Each row of a before or after table is a point. One or more steps were done to the points. Then noise was added and the rows were shuffled. The steps act on columns, c1 being the first. Write out the steps. A step turns or swaps two columns, mirrors them in a line or flattens them onto one, adds a multiple of one to another, or multiplies or shifts one. Angles are multiples of 10 degrees, from the lower column toward the higher: turns from -170 to 170, lines from 10 to 170 but not 90. Use the fewest steps. Two steps may share a column if one is a turn and the other turns, adds or multiplies; they go together, in the order done. Otherwise the lowest column goes first.

Before:
[28 -55]
[-11 -68]
[-47 -30]
[-8 27]
[32 -78]
[-65 -20]
[-66 52]
[-24 44]
[30 -54]
[-6 -15]
After, 10 rows:
[-51 -128]
[-64 -16]
[-9 -137]
[-104 -80]
[-87 -90]
[-105 -5]
[-45 -75]
[-47 -33]
[-12 -112]
[-10 -115]
Steps: shift c1 by -40; shift c2 by -60

Before, 9 rows:
[23 45 63 -5 -21 -38 23 60]
[28 1 -68 4 -24 -51 2 2]
[21 -21 62 -34 -36 74 13 -59]
[140 -23 45 -8 -12 -37 -12 49]
[5 39 7 15 69 -2 -9 32]
[43 -35 11 21 -27 -33 -11 62]
[60 -21 24 -28 -27 -34 126 23]
[-8 -10 -40 -97 37 75 -10 49]
[-9 -26 22 1 -20 -60 -8 -68]
After (9 x 8):
[13 13 42 46 -41 -31 -10 34]
[-23 6 9 -33 -29 -62 -9 -29]
[-43 32 53 24 39 -37 23 24]
[32 -37 -31 -30 3 79 -11 -32]
[-45 26 44 -48 -30 75 14 -44]
[69 24 -11 1 -9 -49 5 4]
[9 19 63 -2 -28 -33 125 -4]
[-4 -54 9 27 61 -4 -8 16]
[33 3 147 15 -24 -39 -15 18]
Steps: turn c1 and c3 by 60 degrees; turn c2 and c5 by 70 degrees; flatten c4 and c8 onto the line at 40 degrees

Before (12 x 14):
[14 -11 68 -20 38 52 -18 -66 28 -18 13 6 18 75]
[6 -19 95 0 85 -15 -33 -6 43 12 10 36 38 -12]
[23 7 -37 27 -3 17 -35 21 35 -6 38 23 -51 -12]
[82 -24 99 -36 61 13 35 21 34 -4 5 -10 -14 6]
[26 -39 106 -19 64 30 -89 -14 32 -9 -46 24 -29 -12]
[-69 -22 -1 47 -8 -10 58 -80 8 -61 -4 -125 -87 -13]
[59 4 -53 -19 -19 -53 14 -5 60 84 -20 29 -59 -12]
[66 -17 81 -70 53 -51 -41 5 -17 -21 6 26 30 79]
[-39 -38 -65 40 8 41 22 -38 26 -86 -49 -126 8 0]
[3 -62 66 -93 79 -3 -11 6 5 39 22 44 -28 29]
[-12 26 3 -32 -24 -11 20 37 7 31 -33 50 -27 40]
[53 -17 11 2 -17 7 -19 13 -29 72 6 21 2 3]
After, 12 rows:
[-55 -17 4 54 -8 -16 56 -81 8 6 -7 -126 -130 -59]
[-62 -37 -69 39 8 36 24 -35 26 -9 -50 -127 -24 -79]
[15 -11 77 -20 27 52 -17 -62 30 -78 5 3 29 -5]
[-17 -19 95 -3 61 -13 -34 -3 41 19 10 33 45 11]
[51 -38 105 -18 41 26 -88 -12 35 8 -47 24 -8 -9]
[117 -18 99 -31 47 12 36 20 31 -10 8 -8 54 -1]
[-3 26 -6 -39 -14 -13 23 36 -2 -30 -32 48 -31 36]
[69 -21 83 -69 36 -46 -42 6 -20 -81 0 33 76 -12]
[75 -20 9 5 -9 9 -22 12 -26 11 5 25 39 71]
[20 -62 64 -94 55 -7 -11 5 8 -15 22 42 -19 44]
[57 7 -36 27 -3 20 -35 22 36 8 37 21 -23 -8]
[112 5 -49 -19 -13 -54 14 -2 62 23 -15 34 -6 83]
Steps: multiply c1 by 1.6; turn c1 and c13 by 30 degrees; multiply c5 by 0.7; turn c10 and c14 by 80 degrees

Before (10 x 24):
[81 28 18 94 9 15 -2 -27 -45 -7 1 68 75 23 -76 14 -64 -43 2 -5 4 68 10 14]
[50 50 75 -20 31 -49 31 12 -54 -71 -10 56 -54 -28 -84 -4 -47 -23 57 54 -12 81 -26 -31]
[80 18 -3 -13 38 82 -26 21 51 -38 32 -36 51 -33 -15 -2 -8 23 62 -40 66 9 -35 83]
[67 5 15 -19 19 18 -35 31 45 23 53 19 29 17 4 34 51 8 -12 -47 -15 63 28 -27]
[85 49 -44 -12 12 47 58 51 54 -101 72 -44 7 -22 34 -42 22 -46 -31 -20 66 -23 -22 -28]
[0 -1 -7 -41 40 57 -14 -46 46 21 24 5 13 -29 6 37 50 56 69 69 68 65 -12 2]
[71 64 -1 80 -83 65 52 1 -57 22 13 -58 4 55 -14 59 -12 53 29 -47 55 109 45 46]
[-41 27 33 25 -75 30 44 -15 69 -86 55 11 -30 35 -26 -32 6 -36 -57 67 70 53 -14 24]
[-23 -21 28 28 8 -23 -9 34 -28 35 33 15 21 -71 -15 -48 -73 -42 9 -12 70 91 -51 83]
[-44 88 -21 69 10 73 -28 25 -14 2 15 -24 -51 -61 42 55 -63 38 -2 -20 6 1 72 89]
After (10 x 24):
[-28 -21 -57 29 8 -24 -11 33 -30 39 32 14 25 -52 -18 58 -87 -38 14 -11 69 90 48 81]
[-43 24 40 23 -78 28 46 -15 68 -90 55 12 -29 -22 -24 33 -3 -34 -59 67 69 52 5 24]
[80 28 28 96 10 16 -3 -28 -45 -8 3 71 75 -10 -76 -16 -132 -46 0 -4 1 65 -7 15]
[3 -2 -28 -40 37 57 -15 -43 44 21 25 -1 14 -4 6 -30 38 56 70 73 69 67 15 2]
[-46 87 -67 64 6 69 -23 30 -17 3 18 -24 -51 -3 44 -67 -44 35 -1 -21 2 -1 -56 91]
[77 14 -36 -14 40 80 -25 25 50 -38 33 -36 51 -8 -16 10 28 22 57 -40 63 11 29 83]
[83 49 -36 -16 8 48 58 48 49 -101 69 -42 6 33 36 46 68 -43 -31 -21 67 -24 13 -25]
[75 67 50 82 -86 60 53 2 -55 21 12 -56 5 20 -10 -68 47 51 29 -49 55 108 -33 51]
[50 48 -4 -20 32 -42 31 16 -48 -73 -12 54 -58 -82 -83 8 -101 -21 55 52 -12 81 24 -33]
[71 7 20 -19 22 13 -35 29 43 22 56 18 28 -5 0 -41 32 6 -14 -47 -11 58 -23 -28]
Steps: turn c3 and c14 by -70 degrees; add -1 times c12 to c17; turn c16 and c23 by 170 degrees
